Every row gives one point. Each copy is the shape, with its points in the same order, stretched, turned, moved and blurred by noise. Some copies are also mirrored. Which?

Shape:
[[-0.35  0.13]
 [ 0.57 -0.01]
 [-0.50  0.40]
 [ 0.38 -0.60]
 [ 0.03  0.19]]
Copy 1 (5 x 2):
[[ 0.37  0.49]
 [-0.29 -0.29]
 [ 0.71  0.47]
 [-0.61  0.10]
 [ 0.25  0.13]]
Copy 1 is: only turned
Copy 2:
[[-0.26  0.08]
 [ 0.71  0.29]
 [-0.47 -0.20]
 [ 0.65  0.81]
 [ 0.10  0.05]]
Copy 2 is: mirrored
Copy 3, 5 rows:
[[-0.13 -0.06]
 [ 0.78  0.48]
 [-0.41  0.05]
 [ 0.83 -0.05]
 [ 0.24  0.24]]
Copy 3 is: only turned
Copy 4:
[[ 0.35  0.16]
 [-0.61  0.09]
 [ 0.33  0.42]
 [-0.46 -0.35]
 [-0.08  0.22]]
Copy 4 is: mirrored

Shape:
[[ 0.38  0.35 -0.45 -0.65]
 [ 0.94  0.01  0.28  0.29]
 [ 0.21  0.10  0.51  0.01]
 [ 0.42  0.50 -0.10 -0.48]
 [-0.14  0.34 -0.34 -0.11]
 [ 0.14  0.07 -0.05 -0.66]
 [-0.16  0.10 -0.13 -0.04]]
Copy 1:
[[-0.05 -0.44  0.45 -0.97]
 [ 0.57  0.48  0.49 -0.03]
 [-0.04  0.39  0.60  0.07]
 [-0.01 -0.26  0.71 -0.54]
 [-0.17 -0.54  0.00 -0.20]
 [-0.33  0.08  0.54 -0.69]
 [-0.31 -0.21 -0.05 -0.03]]
Copy 1 is: mirrored
Copy 2, 7 rows:
[[ 0.08 -0.08 -0.81  0.28]
 [ 0.40 -0.68  0.29  0.63]
 [ 0.12 -0.56  0.12 -0.03]
 [ 0.37 -0.32 -0.70  0.04]
 [ 0.16  0.27 -0.17 -0.15]
 [-0.27 -0.33 -0.68  0.20]
 [ 0.03  0.14 -0.07 -0.19]]
Copy 2 is: only turned
Copy 3:
[[ 0.47  0.47  0.48 -0.59]
 [-0.18 -0.37  1.11 -0.23]
 [-0.09 -0.57  0.26 -0.28]
 [ 0.22  0.10  0.56 -0.73]
 [-0.07  0.47 -0.12 -0.46]
 [ 0.48  0.00  0.19 -0.33]
 [-0.04  0.19 -0.17 -0.22]]
Copy 3 is: only turned
Copy 4, 7 rows:
[[ 0.30  0.37 -0.99 -0.53]
 [ 0.75  0.66  0.04  0.66]
 [-0.08  0.48  0.38  0.12]
 [ 0.09  0.66 -0.62 -0.21]
 [-0.31 -0.18 -0.59 -0.08]
 [ 0.10  0.34 -0.37 -0.74]
 [-0.26 -0.23 -0.20 -0.06]]
Copy 4 is: only turned

Shape, 13 rows:
[[-0.37  0.00 -0.48 -0.01  0.39  0.15  0.17  0.27]
 [ 0.01 -0.48 -0.35 -0.51  0.02  0.36  0.37  0.45]
 [ 0.17  0.43  0.08  0.07  0.21 -0.21  0.22 -0.10]
 [ 0.12  0.13  0.32 -0.28  0.07 -0.48 -0.33  0.10]
 [-0.72 -0.37 -0.83 -0.80  0.23  0.06 -0.08  0.41]
 [-0.13 -0.07 -0.47 -0.22  0.11  0.02  0.31 -0.21]
 [ 0.44 -0.32  0.11  0.44  0.17 -0.50  0.06 -0.33]
 [ 0.48 -0.35 -0.43  0.17 -0.52 -0.10 -0.23 -0.19]
 [-0.08  0.11 -0.36 -0.20  0.69 -0.22  0.21  0.56]
 [ 0.43 -0.84  0.12 -0.13 -0.17 -0.19 -0.43 -0.98]
 [ 0.30  0.49  0.71 -0.12  0.19 -0.41 -0.45 -0.09]
 [-0.46  0.17  0.14  0.18  0.40  0.03  0.08  0.44]
 [-0.05  0.15 -0.49 -0.20  0.71  0.44 -0.02  0.54]]
Copy 1, 13 rows:
[[ 0.01  0.53 -0.26  0.36  0.14 -0.11 -0.13  0.84]
 [ 0.10  0.39  0.15  0.49 -0.33  0.24 -0.20  0.85]
 [-0.33  0.49  0.06 -0.35  0.00 -0.19  0.19  0.43]
 [-0.18  0.53  0.45 -0.47 -0.02 -0.20 -0.41  0.09]
 [ 0.78  0.53 -0.26  0.44 -0.06  0.03 -0.80  0.98]
 [ 0.24  0.17 -0.18  0.03 -0.01 -0.11  0.10  0.75]
 [-0.35 -0.01  0.63 -0.26  0.08 -0.46  0.36  0.16]
 [ 0.29 -0.05  0.49 -0.11  0.22  0.21  0.46  0.09]
 [-0.14  0.87  0.09  0.06  0.02 -0.47 -0.22  1.03]
 [ 0.08 -0.69  0.64 -0.39 -0.04  0.15 -0.13 -0.02]
 [-0.60  0.57  0.45 -0.81  0.08 -0.16 -0.36 -0.03]
 [-0.55  0.54 -0.15  0.32  0.01 -0.20 -0.25  0.49]
 [-0.35  0.69 -0.14  0.17  0.34  0.08 -0.29  1.21]]
Copy 1 is: only turned
Copy 2 (13 x 8):
[[-0.52 -0.05 -0.22  0.02 -0.48  0.15  0.10 -0.21]
 [-0.28 -0.13 -0.20 -0.40 -0.47 -0.29  0.03 -0.76]
 [-0.05  0.07 -0.02  0.39  0.05 -0.15 -0.23  0.32]
 [ 0.01 -0.17  0.53 -0.06  0.33 -0.05 -0.14  0.41]
 [-0.69 -0.20  0.47 -0.35 -0.79  0.25  0.06 -0.64]
 [-0.10 -0.35 -0.14  0.24 -0.53 -0.05 -0.19 -0.20]
 [ 0.13 -0.84 -0.34  0.23  0.33 -0.32  0.10  0.50]
 [ 0.39 -1.01 -0.46 -0.43 -0.18 -0.14 -0.25  0.23]
 [-0.89  0.09 -0.05  0.03 -0.11 -0.15 -0.04 -0.04]
 [ 0.74 -1.42  0.08  0.04  0.37  0.20 -0.20 -0.07]
 [ 0.24  0.14  0.52  0.08  0.69  0.15 -0.28  0.68]
 [-0.44  0.17 -0.17  0.03 -0.15  0.16  0.43  0.07]
 [-0.74  0.05 -0.38 -0.15 -0.12  0.32 -0.24 -0.43]]
Copy 2 is: only turned
Copy 3:
[[-0.22 -0.16 -0.70  0.22 -0.06 -0.57 -0.27  0.42]
 [ 0.37 -0.18 -0.78  0.75 -0.31 -0.18  0.16  0.09]
 [-0.18 -0.41  0.10 -0.26  0.15 -0.22 -0.26 -0.31]
 [-0.22 -0.56 -0.42 -0.58  0.09  0.61 -0.10 -0.49]
 [ 0.14  0.30 -1.45  0.26 -0.14 -0.30 -0.30  0.50]
 [ 0.19  0.11 -0.23  0.01 -0.21 -0.45 -0.25  0.29]
 [-0.01 -0.75  0.10 -0.73 -0.48  0.22 -0.07  0.18]
 [ 0.14 -0.04 -0.07 -0.05 -0.74  0.64 -0.51  0.30]
 [-0.06 -0.73 -1.00  0.06  0.00 -0.64 -0.21  0.01]
 [ 0.52 -0.26  0.39 -0.93 -0.29  1.02  0.22  0.74]
 [-0.41 -0.73  0.11 -0.75  0.63  0.76 -0.05 -0.64]
 [-0.72 -0.48 -0.61  0.01  0.23 -0.26 -0.04 -0.02]
 [-0.08 -0.67 -0.81  0.63  0.36 -0.57 -0.21  0.47]]
Copy 3 is: mirrored
